Each row is a point. Each copy is the shape, with its points in the same order, turned, moved and blurred by noise. Say if it was mirrored as well.

Shape, 8 rows:
[[-0.30 -0.16 -0.49]
 [ 0.55 -0.01 -0.11]
 [-0.20 -0.13  0.12]
 [ 0.01 -0.26 -0.27]
 [ 0.13  0.26  0.39]
 [ 0.23  0.47  0.42]
 [ 0.54  0.07 -0.20]
 [-0.31 -0.52 -0.13]]
Copy 1:
[[-0.17  0.68  0.03]
 [ 0.43  0.20  0.39]
 [-0.06  0.13 -0.08]
 [-0.07  0.42  0.24]
 [ 0.53 -0.12 -0.18]
 [ 0.67 -0.08 -0.33]
 [ 0.59  0.31  0.37]
 [-0.45  0.28  0.23]]
Copy 1 is: mirrored
Copy 2 (8 x 3):
[[ 0.10 -0.27 -0.64]
 [ 0.10 -0.35  0.27]
 [-0.25  0.10 -0.19]
 [ 0.01 -0.35 -0.24]
 [-0.10  0.29  0.28]
 [ 0.06  0.44  0.45]
 [ 0.22 -0.39  0.25]
 [-0.41 -0.35 -0.45]]
Copy 2 is: only turned
Copy 3, 8 rows:
[[ 0.12  0.36  0.25]
 [ 0.01  0.35 -0.73]
 [-0.15 -0.04 -0.06]
 [ 0.22  0.22 -0.07]
 [-0.56 -0.01 -0.48]
 [-0.80  0.12 -0.54]
 [-0.01  0.48 -0.70]
 [ 0.28 -0.11  0.20]]
Copy 3 is: mirrored
Copy 4 (8 x 3):
[[ 0.12 -0.32 -0.56]
 [-0.53  0.13 -0.05]
 [ 0.20 -0.14  0.05]
 [-0.14 -0.28 -0.25]
 [ 0.02  0.36  0.23]
 [ 0.02  0.59  0.26]
 [-0.54  0.15 -0.15]
 [ 0.15 -0.62 -0.12]]
Copy 4 is: mirrored

Shape, 10 rows:
[[ 0.00  0.18  0.22  0.38]
 [ 0.20  0.49 -0.13 -0.12]
 [ 0.38 -0.11 -0.03  0.18]
 [-0.09  0.01 -0.36 -0.10]
 [-0.14 -0.42 -0.09 -0.21]
 [ 0.41 -0.20 -0.27 -0.38]
 [ 0.03  0.83 -0.37  0.30]
 [ 0.51 -0.35  0.29  0.24]
 [ 0.21  0.65  0.21  0.45]
 [ 0.03 -0.02  0.12 -0.58]]
Copy 1:
[[ 0.41  0.24  0.33 -0.13]
 [ 0.49  0.08 -0.25  0.32]
 [ 0.20 -0.29  0.21  0.00]
 [-0.07  0.10 -0.02  0.28]
 [-0.39  0.09 -0.04 -0.09]
 [-0.14 -0.41 -0.28  0.18]
 [ 0.75  0.33  0.11  0.62]
 [ 0.17 -0.44  0.23 -0.41]
 [ 0.91  0.19  0.25  0.02]
 [-0.03  0.09 -0.51 -0.14]]
Copy 1 is: only turned
Copy 2:
[[ 0.31  0.45  0.01 -0.26]
 [-0.36  0.53  0.22 -0.29]
 [-0.04  0.35 -0.17  0.14]
 [-0.29 -0.01  0.02 -0.26]
 [-0.02 -0.28  0.01  0.10]
 [-0.48  0.07  0.04  0.34]
 [-0.41  0.70 -0.01 -0.77]
 [ 0.27  0.43 -0.20  0.49]
 [ 0.16  0.90  0.05 -0.44]
 [-0.23  0.00  0.58  0.14]]
Copy 2 is: mirrored

Shape, 10 rows:
[[-0.02  0.26  0.45  0.05 -0.99 -0.10]
 [-0.19  0.07  0.31  0.12 -0.18 -0.11]
 [-0.09  0.26  0.40  0.30  0.15  0.03]
 [ 0.20 -1.34  0.08 -0.30  0.16  0.13]
 [-0.24  0.10 -0.02  0.11 -0.22 -0.09]
 [-0.16  0.21  0.40  0.29 -0.06 -0.11]
 [-0.09 -0.13  0.45  0.18 -0.36  0.81]
 [ 0.34 -0.06 -0.41  0.30  0.14  0.08]
 [-0.20  0.26 -0.02  0.01  0.00  0.02]
 [ 0.23 -0.13  0.46 -0.44 -0.13  0.02]]
Copy 1, 10 rows:
[[ 0.63 -0.03  0.23 -0.78 -0.14 -0.14]
 [ 0.46 -0.09 -0.02 -0.10  0.30 -0.02]
 [ 0.48  0.11 -0.09  0.21  0.23  0.08]
 [-0.65 -0.84 -0.28 -0.33  0.47  0.83]
 [ 0.33  0.01 -0.32 -0.22  0.23 -0.16]
 [ 0.62 -0.01  0.04  0.08  0.23  0.06]
 [ 0.28  0.35  0.02 -0.40 -0.07  0.76]
 [-0.04 -0.16 -0.70  0.14 -0.16 -0.01]
 [ 0.19  0.19 -0.25 -0.02  0.25 -0.14]
 [-0.12 -0.24  0.42 -0.26  0.18 -0.01]]
Copy 1 is: mirrored
Copy 2, 10 rows:
[[-0.35 -0.17 -0.19  0.57 -0.51  0.53]
 [-0.10 -0.09 -0.06 -0.02 -0.30 -0.13]
 [-0.25 -0.09  0.28  0.01 -0.20 -0.32]
 [ 1.32  0.25  0.27 -0.34 -0.61  0.11]
 [ 0.03 -0.29 -0.13  0.05 -0.18 -0.15]
 [-0.19 -0.10  0.10  0.14 -0.38 -0.25]
 [ 0.13 -0.42  0.74  0.19 -0.29  0.50]
 [ 0.50  0.02  0.06  0.33  0.14 -0.49]
 [-0.02 -0.17  0.03 -0.05  0.07 -0.16]
 [ 0.17  0.42  0.20 -0.10 -0.27  0.35]]
Copy 2 is: only turned
Copy 3, 10 rows:
[[-0.78 -0.28  0.05  0.06 -0.76 -0.38]
 [-0.41  0.09 -0.05  0.20 -0.15 -0.13]
 [-0.32  0.20 -0.23  0.44 -0.10  0.20]
 [ 0.12  0.09  1.19 -0.49  0.36  0.16]
 [-0.19  0.03 -0.14  0.06 -0.16 -0.25]
 [-0.40  0.21 -0.15  0.37 -0.21 -0.02]
 [-0.39  0.22  0.07 -0.38 -0.61  0.50]
 [ 0.52  0.03  0.09  0.26 -0.19  0.10]
 [-0.11 -0.06 -0.34  0.10 -0.04 -0.01]
 [-0.50 -0.43  0.34 -0.01  0.03  0.25]]
Copy 3 is: mirrored

Shape (14 x 9):
[[ 0.56 -0.36  0.15  0.07 -0.26 -0.47  0.56  0.59 -0.06]
 [-0.39  0.72 -0.32  0.14  0.11  0.41 -0.19 -0.18 -0.04]
 [ 0.00  0.11 -0.26 -0.11  0.05  0.36 -0.09 -0.27 -0.57]
 [-0.25 -0.20  0.30  0.66  0.12  0.04 -0.14 -0.22 -0.85]
 [ 0.30 -0.01 -0.08 -0.10 -0.36 -0.32  0.06  0.33  0.36]
 [-0.57  0.38 -0.09  0.04 -0.06  0.49 -0.27 -0.17 -0.13]
 [ 0.02 -0.24  0.54 -0.03  0.03 -0.42  0.26  0.32 -0.03]
 [ 0.24 -0.04 -0.18  0.24  0.37 -0.02 -0.34  0.44  0.01]
 [ 0.18  0.44 -0.04  0.65  0.56  0.45 -0.11  0.00  0.42]
 [ 0.55  0.21  0.25  0.25  0.30  0.27 -0.40 -0.03  0.22]
 [ 0.21 -0.58  0.21  0.23 -0.09 -0.14  0.01  0.35  0.01]
 [ 0.25  0.06 -0.05 -0.08 -0.33  0.38  0.14  0.55  0.26]
 [-0.23 -0.11 -0.33 -0.01  0.01  0.31  0.04 -0.36 -0.04]
 [-0.51  0.08 -0.26 -0.42  0.13  0.52  0.12 -0.14 -0.46]]
Copy 1 (14 x 9):
[[-0.12 -0.03 -0.12  0.00 -0.20 -0.06  1.27 -0.11  0.26]
 [ 0.40  0.08  0.40  0.25  0.44 -0.35 -0.47  0.20 -0.11]
 [ 0.19  0.06  0.20 -0.35 -0.16 -0.48 -0.24  0.14  0.14]
 [-0.13 -0.14  0.79 -0.22 -0.53 -0.47  0.05 -0.26 -0.30]
 [ 0.33 -0.06 -0.10 -0.06  0.25  0.24  0.82  0.12  0.12]
 [ 0.16  0.07  0.42  0.09  0.17 -0.03 -0.55  0.25 -0.08]
 [-0.49 -0.01  0.00 -0.12  0.03  0.00  0.82  0.00 -0.21]
 [ 0.27 -0.29  0.54 -0.11  0.19 -0.39  0.65  0.46 -0.06]
 [ 0.39 -0.68  0.55  0.52  0.50 -0.55  0.09  0.12  0.07]
 [ 0.29 -0.79  0.37 -0.22  0.56 -0.37  0.28 -0.04  0.05]
 [-0.10 -0.39  0.27 -0.11 -0.25  0.10  0.83  0.17  0.04]
 [ 0.12 -0.07  0.14  0.10  0.31  0.16  0.49  0.28  0.61]
 [ 0.30 -0.21  0.01  0.06 -0.18 -0.09 -0.22  0.28 -0.04]
 [-0.11  0.27 -0.06 -0.12 -0.19 -0.35 -0.53  0.54  0.12]]
Copy 1 is: mirrored
Copy 2, 14 rows:
[[-0.73  0.33 -0.30  0.17 -0.23  0.05 -0.67  0.43 -0.52]
 [ 0.70 -0.56 -0.51  0.18 -0.03 -0.07  0.22 -0.07  0.27]
 [ 0.38 -0.67 -0.35 -0.04  0.11  0.19 -0.07  0.18 -0.35]
 [-0.01 -0.49  0.26 -0.15 -0.10  0.92  0.22  0.06 -0.30]
 [-0.06  0.21 -0.24  0.07 -0.16 -0.42 -0.68 -0.05 -0.19]
 [ 0.72 -0.59 -0.09  0.27  0.14  0.08  0.07 -0.06  0.18]
 [-0.25  0.38  0.14  0.09  0.00  0.08 -0.22  0.49 -0.36]
 [-0.10  0.02 -0.52 -0.25  0.31  0.25 -0.37 -0.10  0.15]
 [ 0.00 -0.29 -0.62 -0.41 -0.28  0.06  0.03  0.12  0.73]
 [ 0.23  0.01 -0.37 -0.70  0.01  0.01 -0.33  0.16  0.19]
 [-0.42  0.06  0.13 -0.12  0.09  0.16 -0.64  0.14 -0.17]
 [ 0.22 -0.14 -0.33  0.25 -0.06 -0.16 -0.94  0.24  0.12]
 [ 0.05 -0.75 -0.08  0.03  0.12 -0.17 -0.05  0.12 -0.04]
 [ 0.49 -0.79 -0.10  0.42  0.45  0.02  0.04  0.45 -0.10]]
Copy 2 is: mirrored
Copy 3:
[[ 0.37  0.57  0.06 -0.20  0.37 -0.11 -0.61  0.62 -0.12]
 [-0.52 -0.42  0.28  0.38  0.00 -0.11  0.46 -0.30 -0.20]
 [ 0.05 -0.36 -0.32  0.27  0.16 -0.01  0.43 -0.10 -0.27]
 [-0.52  0.19 -0.81 -0.27  0.06  0.14  0.18 -0.05 -0.15]
 [ 0.29  0.24  0.51 -0.04 -0.08 -0.34 -0.39  0.20 -0.19]
 [-0.41 -0.31  0.12  0.19 -0.17 -0.05  0.47 -0.25  0.17]
 [ 0.15  0.48  0.14 -0.56  0.36  0.06 -0.32 -0.02  0.08]
 [-0.22 -0.17 -0.02 -0.10  0.29 -0.72 -0.26  0.13 -0.11]
 [-0.67  0.01  0.07  0.40  0.34 -0.65 -0.32 -0.51 -0.19]
 [-0.20 -0.30 -0.13  0.22  0.19 -0.47 -0.64 -0.50 -0.22]
 [ 0.13  0.37 -0.25 -0.27  0.02 -0.34 -0.41  0.24  0.16]
 [ 0.02 -0.05  0.38  0.44 -0.01 -0.24 -0.49  0.28  0.26]
 [ 0.12  0.02 -0.10  0.33 -0.03 -0.30  0.45 -0.27 -0.08]
 [ 0.06 -0.32 -0.01  0.29  0.22  0.13  0.77 -0.08  0.25]]
Copy 3 is: mirrored
Copy 4:
[[ 0.44 -0.46  0.28 -0.05 -0.08 -0.47  0.50 -0.44 -0.37]
 [ 0.03  0.88 -0.36  0.18  0.41  0.19 -0.03  0.41  0.09]
 [ 0.01  0.38 -0.08 -0.03  0.00  0.52 -0.02  0.41 -0.45]
 [ 0.68  0.38  0.33  0.41 -0.27  0.84  0.24  0.13 -0.13]
 [ 0.15 -0.12  0.12 -0.25  0.05 -0.48  0.12 -0.15  0.09]
 [ 0.28  0.90 -0.18  0.04  0.23  0.37 -0.27  0.20  0.01]
 [ 0.53 -0.20  0.44  0.01  0.31  0.04  0.13 -0.48 -0.17]
 [ 0.34  0.14  0.47  0.36  0.20 -0.30 -0.01  0.45 -0.16]
 [ 0.69  0.32 -0.24  0.46  0.65 -0.12  0.10  0.70  0.22]
 [ 0.62  0.03  0.14 -0.12  0.50  0.00  0.08  0.74  0.13]
 [ 0.70 -0.24  0.40  0.12 -0.16 -0.16 -0.06 -0.14 -0.14]
 [ 0.50  0.24 -0.15 -0.23  0.17 -0.60 -0.03  0.03 -0.31]
 [ 0.09  0.22 -0.30  0.14  0.01  0.37 -0.34  0.18 -0.12]
 [-0.02  0.63 -0.23  0.10  0.20  0.50 -0.37  0.02 -0.62]]
Copy 4 is: mirrored
